Each point is reached from the start by the listed moves, each made once or not at all, plus a little noise. Is the number of moves made odd or even? Then give how often each move was made.
In the rows, zero is written as 128.

Moves:
(1): [151 187]
(2): [ 99 129]
Start: [124 143]
Points:
[147 203] => odd (1, 0)
[124 144] => even (0, 0)
[116 204] => even (1, 1)

Moves:
(1): [174 128 154 149 110 127  93 117 129 101 103]
(2): [120 172 149 130 136 127 127 121 118 167 115]
(3): [111 106 134 118 147 120  87  95  84  92 127]
(4): [111 157 118 172 106 120  88 161  73  85 137]
(5): [150 111  82 156 208  74  70 149 142 108 166]
(6): [119 126 122 146 124 167 109 114 137 146 140]
(7): [154 105 162 135 150 204 158 156  77 122 120]
(8): [106  98 186 114 123 158 116 175 152 143 138]
(9): [103 120 131 189 154  69 154 103 152 133 126]
(10): [136  87 116 140 121 107 121 147 114 177 139]
(11): [147 131 158 108 117 135 140 128 114 143 182]
Start: [ 97 121 125 145 123  90 126 119 120 112 135]
Points:
[111  66 219 171 102 175 111 246   7 139 206] => odd (0, 0, 0, 1, 0, 0, 1, 1, 0, 1, 1)
[ 25 132 227 232 131  92  59 118  52 120 207] => odd (0, 1, 1, 1, 0, 1, 0, 1, 1, 0, 1)
[193 125 185 200 198 155  58 139  63 126 196] => even (1, 1, 0, 0, 1, 1, 1, 0, 0, 0, 1)

Moves:
(1): [134 133 121 124 125 132 134 114 131 116 129 126 136 116 133 124 138 129
 125 128 134 126 116 125 127 118]
(2): [118 150 135 134 122 124 127 129 136 107 110 127 130 113 138 132 141 116
 119 133 122 116 136 120 138 139]
(3): [139 140 146 129 143 128 122 125 113 142 117 117 135 113 117 126 136 132
 137 124 116 125 126 138 125 120]
(4): [132 124 132 134 136 126 138 123 116 134 124 138 137 129 124 122 125 127
 116 126 124 134 135 110 150 128]
(5): [128 108 137 118 142 120 149 104 152 127 134 151 107 125 128 140 132 111
 108 148 133 132 144 128 123 146]
(6): [112 159 140 132 130 141 136 112 131 113 140 147 105 132 159 129 167 142
 127 126 132 123 139 140 119 112]
(7): [123 133 125 128 121 128 148 124 123 133 136 117 122 117 129 125 123 115
 131 135 123 117 116 128 138 119]
(8): [136 117 118 124 128 118 144 150 125 138 121 130 137 109 137 124 124 142
 126 125 138 130 137 131 117 131]
(9): [128 122 142 128 117 120 128 143 127 113 132 146 126 136 113 114 126 133
 133 114 122 119 135 125 131 132]
(10): [130 133 133 114 133 139 134 133 143 135 135 132 134 124 126 130 131 134
 120 112 118 124 135 125 129 129]
(11): [139 138 113 134 133 115 116 144 113 123 148 150 129 108  99 122 117 133
 122 121 125 120 126 125 160 134]
(12): [103 118 133 110 127 131 126 123 134 134 119 146 132 116 128 116 126 135
 109 128 123 128 114 132 128 126]
(13): [111 119 128 126 131 129 134 125 135 123 128 130 137 130 117 121 141 149
 132 138 124 132 138 126 138 127]
(14): [132 139 144 115 133 138 138 130 120 114 126 124 128 137 140 133 122 117
 120 147 121 117 118 128 145 128]
(15): [131 114 136 137 132 129 118 130 131 133 132 122 136 138 135 126 135 128
 127 135 133 129 117 118 132 135]
(16): [133 119 130 148 127 132 125 123 141 111 143 133 121 125 135 148 117 123
 137 111 124 126 129 143 126 132]
(17): [132 126 118 137 117 126 129 140 112 126 111 135 130 132 115 139 153 125
 115 136 131 129 122 123 149 143]
(18): [131 139 131 130 129 117 122 115 131 131 118 112 114 120 124 136 123 153
 126 117 122 132 113 131 129 118]
(19): [135 134 118 135 133 135 122 132 121 126 135 130 122 131 138 131 133 126
 151 138 123 143 115 120 122 130]
(20): [129 118 136 128 123 125 122 126 130 131 115 124 131 127 137 138 137 126
  98 154 124 134 136 123 113 115]
(21): [126 136 142 125 114 123 132 133 126 141 137 136 143 130 131 148 124 121
 129 129 144 138 138 123 122 134]
(22): [122 126 135 114 136 124 122 133 117 117 132 117 133 123 126 131 137 120
 121 128 127 136 136 128 130 131]
(23): [137 131 125 107 131 114 132 127 106 121 127 137 143 134 139 129 135 138
 139 123  95  98 152 137 145 131]
(24): [128 142 116 138 120 120 137 120 137 143 140 128 130 136 131 120 129 131
 133 121 120 149 140 160 131 126]
Start: [139 124 145 118 128 118 118 126 148 116 114 138 115 145 136 130 127 126
 141 118 139 105 119 129 127 128]
Points:
[100 134 214 110 153 123 126  65 193  70  83 164 103  89 164 175 249 157
  48 145 111 104 128 138 143 124] => even (1, 1, 1, 0, 1, 1, 0, 0, 0, 1, 0, 1, 1, 0, 1, 1, 1, 1, 0, 1, 0, 1, 0, 0)
[129 149 159 141 151 102 167 102 139  96 121 200 111  97 110 138 159 101
 107 161  86 106 116 147 237 160] => odd (0, 1, 1, 1, 1, 0, 1, 0, 0, 0, 1, 1, 1, 1, 0, 1, 1, 0, 1, 0, 0, 0, 0, 1)
[130 158 151  93 107  85 165 119 115 109  63 167 173 113 175 153 183 168
  87 168  95 120 135 126 190 129] => even (1, 1, 0, 1, 0, 0, 0, 1, 0, 0, 0, 1, 1, 1, 0, 0, 1, 1, 1, 1, 1, 0, 1, 1)
[183 101 162  86 178  83 148 139  78  94 102 178 161 107 128 143 200 138
  87 197  96 101 146  93 213 155] => even (1, 0, 1, 1, 1, 0, 0, 1, 0, 0, 1, 0, 1, 1, 1, 0, 1, 0, 1, 1, 0, 1, 1, 0)
[135 140 176 114 132  91 161 141  96  77  72 167 138  99 140 133 161 165
 137 122  55  59 113 128 220 137] => even (0, 1, 1, 1, 0, 0, 1, 1, 1, 0, 0, 1, 1, 1, 0, 1, 1, 1, 1, 0, 0, 0, 1, 0)
[166 126 161  97 161 100 180  88 183 103 136 149 112 113 159 157 122 135
  92 104 121 134 143 157 156 137] => even (1, 0, 0, 1, 1, 0, 0, 1, 0, 1, 0, 0, 0, 1, 0, 1, 0, 1, 0, 0, 0, 1, 0, 1)
[150 142 150 100 153 106 148 106 150  87 134 171 115  81 133 146 160  80
  75 162 114 109 136  82 176 137] => even (1, 1, 0, 1, 1, 0, 1, 0, 0, 1, 1, 0, 0, 0, 0, 0, 0, 0, 1, 1, 0, 1, 0, 0)
[142 153 198  65 152 100 181 147 125  97 131 204 142  53 124 127 139  94
  87 132 115  92 129  94 194 154] => odd (1, 1, 1, 1, 1, 0, 1, 1, 1, 1, 1, 1, 0, 1, 0, 0, 0, 0, 1, 0, 1, 1, 0, 0)
[127 156 172 121 117  78 157 131 145  66  99 181 132 123 166 152 221 192
  87  91  69  95 211 161 180 129] => even (0, 1, 0, 1, 0, 1, 0, 1, 1, 1, 0, 0, 1, 0, 0, 1, 1, 1, 0, 1, 0, 1, 1, 1)
[182 161 155 123 155  91 132 121 102 109 140 171 142 133 124 134 112 130
 149  95  70  79 147 173 212 132] => odd (0, 0, 1, 1, 0, 0, 0, 0, 0, 0, 1, 0, 0, 1, 0, 1, 0, 0, 0, 0, 0, 0, 1, 1)
[157 136 166 138 116  98 111 148  99 117 129 142 136  99  98 182 145  99
 109 132 130 109 125 136 168 131] => even (0, 0, 1, 0, 0, 0, 1, 0, 0, 0, 1, 0, 0, 0, 0, 1, 1, 0, 0, 1, 1, 1, 0, 0)

Moves:
(1): [124 124 132 125 131 119 125 122 115 128 121 137 128 136 124 120 134 121
 131 119 137 128 123 138 136 130]
(2): [129 138 124 133 141 129 133 111 126 122 129 117 124 138 132 116 123 129
 120 125 119 115 126 123 133 128]
(3): [142 136 140 130 134 127 123 124 133 132 139 122 127 130 116 131 135 121
 124 128 122 134 131 130 123 118]
(4): [127 126 128 121 124 131 131 141 131 130 122 131 149 132 107 115 122 138
 131 113 113 126 125 131 121 132]
(5): [134 119 138 140 114 147 133 135 125 135 119 119 132 124 113 124 123 119
 117 131 129 127 109 137 116 128]
(6): [128 125 124 131 136 119 128 115 122 132 116 133 128 130 129 135 126 137
 131 137 126 135 133 133 140 128]
(7): [119 132 144 126 124 147 132 139 125 133 140 125 127 144 131 128 139 125
 121 140 122 138 132 129 132 150]
(8): [141 122 131 137 121 121 116 122 129 122 120 123 137 134 112 129 125 128
 128 128 130 143 129 118 116 130]
(9): [144 127 131 129 131 122 129 129 130 123 128 126 128 123 137 131 118 131
 130 122 132 122 129 131 129 126]
(10): [145 126 125 129 122 106 122 136 130 123 139 123 116 137 126 128 149 129
 110 144 125 137 124 125 121 137]
(11): [122 136 135 131 135 125 115 124 117 131 110 135 114 129 121 126 104 135
 128 126 132 122 140 119 124 127]
(12): [131 143 129 135 120 145 130 140 133 134 135 114 138 130 123 117 129 141
 132 110 130 127 115 130 115 115]
(13): [122 138 123 140 148 139 114 133 135 132 128 119 120 135 134 122 138 118
 139 129 124 134 123 128 129 140]
(14): [129 127 114 120 115 133 124 140 119 123 126 133 125 137 141 127 126 108
 117 131 123 135 123 136 120 125]
(15): [114 129 132 133 120 127 131 126 127 119 124 133 130 117 120 141 124 136
 124 118 135 128 121 138 115 128]
(16): [131 130 136 139 125 118 120 134 124 129 129 128 127 129 135 139 122 126
 127 126 119 128 128 123 132 118]
(17): [131 129 130 141 133 138 126 138 120 130 131 121 134 125 117 121 131 133
 113 125 132 138 134 124 121 131]
(18): [134 134 114 138 130 129 126 125 121 138 129 138 132 123 111 133 116 122
 134 137 123 139 129 126 111 134]
(19): [129 129 122 114 134 107 115 108 132 132 125 120 143 122 122 121 139 130
 119 146 123 131 118 130 148 119]
(20): [124 125 123 120 143 133 130 118 123 148 122 140 138 124 137 126 140 129
 132 125 131 131 113 124 124 131]
(21): [123 121 119 127 124 120 131 133 129 134 128 117 132 126 127 124 118 123
 119 124 122 120 129 127 114 138]
(22): [123 135 131 123 123 132 123 139 136 123 126 131 134 137 131 146 124 127
 125 126 139 112 139 142 127 125]
(23): [133 132 126 126 127 129 130 126 113 128 129 118 127 135 118 135 137 133
 119 144 122 125 129 128 114 139]
(24): [128 137 121 115 136 127 129 127 125 132 116 124 113 127 121 126 115 118
 126 138 131 127 137 116 149 135]
Start: [138 114 126 126 125 137 142 129 133 132 123 141 121 127 117 134 120 133
 128 124 127 125 113 106 132 125]
Points:
[165 155 109 135 123  93  95 138  78 136  84 135 117 142  74 159  94 140
  73 153 136 137 112 124 114 122] => odd (1, 0, 0, 0, 0, 1, 0, 0, 1, 1, 1, 1, 0, 1, 1, 1, 1, 1, 1, 0, 0, 1, 1, 1)
[156 139 160 129  88 155 126 161 126 136  98  96 171 143  53 149 100 148
  90 130 116 123  87 122 109 133] => even (0, 0, 0, 1, 1, 0, 1, 1, 1, 0, 0, 1, 0, 0, 1, 1, 0, 0, 1, 0, 0, 1, 1, 1)
[159 147 105 130 178  98 109 111 142 142 120  86 111 153  93 125 138 117
  74 165 110 128 126 105 156 141] => even (0, 1, 1, 0, 0, 1, 0, 0, 0, 1, 0, 0, 1, 0, 0, 0, 1, 0, 1, 0, 1, 1, 0, 1)
[143 117 139 139 132 170 129 147 128 151  86 118 134 156  67 118 113 119
 123 143 108 161 104 104 139 170] => odd (0, 0, 0, 1, 1, 1, 1, 1, 0, 0, 0, 0, 1, 0, 0, 0, 0, 0, 0, 0, 0, 0, 0, 1)
[135 141 117 143 110 164 140 153  97 157  97 122 127 170 102 134  78  93
  92 132 112 120  99 132 122 141] => even (1, 1, 0, 0, 1, 1, 1, 0, 0, 0, 0, 1, 0, 1, 0, 1, 0, 1, 0, 0, 1, 1, 0, 1)
[187 130 152 123 139 106  97 105  92 151  93 121 108 168  93 112 120  90
  61 162 111 151  82  93 144 134] => even (1, 1, 1, 0, 1, 0, 1, 1, 1, 1, 1, 0, 0, 1, 0, 1, 0, 0, 1, 1, 0, 0, 0, 1)
[144 144 123 127 163 110  94 120 118 162 130 114 105 168 131 114 145  99
  76 160  82 143  93  92 123 146] => odd (0, 1, 1, 0, 0, 0, 1, 0, 0, 1, 1, 0, 1, 1, 0, 1, 0, 0, 1, 1, 1, 0, 0, 0)
[139 132 131 137 123 141 129 130 125 147 100 136 135 119  98 142 106 143
 128 102 134 143  87  87 114 115] => even (0, 0, 0, 0, 0, 0, 0, 1, 0, 0, 0, 1, 0, 0, 1, 1, 0, 0, 0, 1, 0, 0, 0, 1)
[198 122 146 150 130  90  98 130  77 167  85 105 140 156   7 123  97 126
  58 176  94 169 114  95 103 169] => odd (1, 0, 1, 1, 1, 1, 1, 1, 1, 1, 1, 0, 0, 0, 0, 1, 1, 1, 1, 0, 1, 0, 1, 1)
[147 114 113 131 111 107 125 138 103 126 119 111 142 117 111 147 110 130
  70 136 113 127 100 117 102 124] => even (0, 0, 0, 0, 0, 0, 0, 0, 1, 0, 0, 0, 0, 1, 1, 1, 1, 0, 1, 0, 1, 0, 1, 0)
[188 135 115 178 113 109  95 150 101 152 115 120 123 146  68 138  94 129
  82 132 103 177 118  89  60 117] => odd (0, 0, 1, 0, 0, 1, 0, 1, 0, 1, 1, 1, 0, 1, 0, 1, 1, 1, 0, 0, 1, 0, 0, 0)
[167 153  99 120 135 140 127 141 106 172 138 104 174 176  66 117 154 136
  54 157  81 149  92 125  75 152] => odd (0, 1, 1, 1, 0, 1, 1, 0, 0, 1, 0, 1, 0, 1, 0, 0, 1, 1, 1, 1, 1, 1, 1, 0)
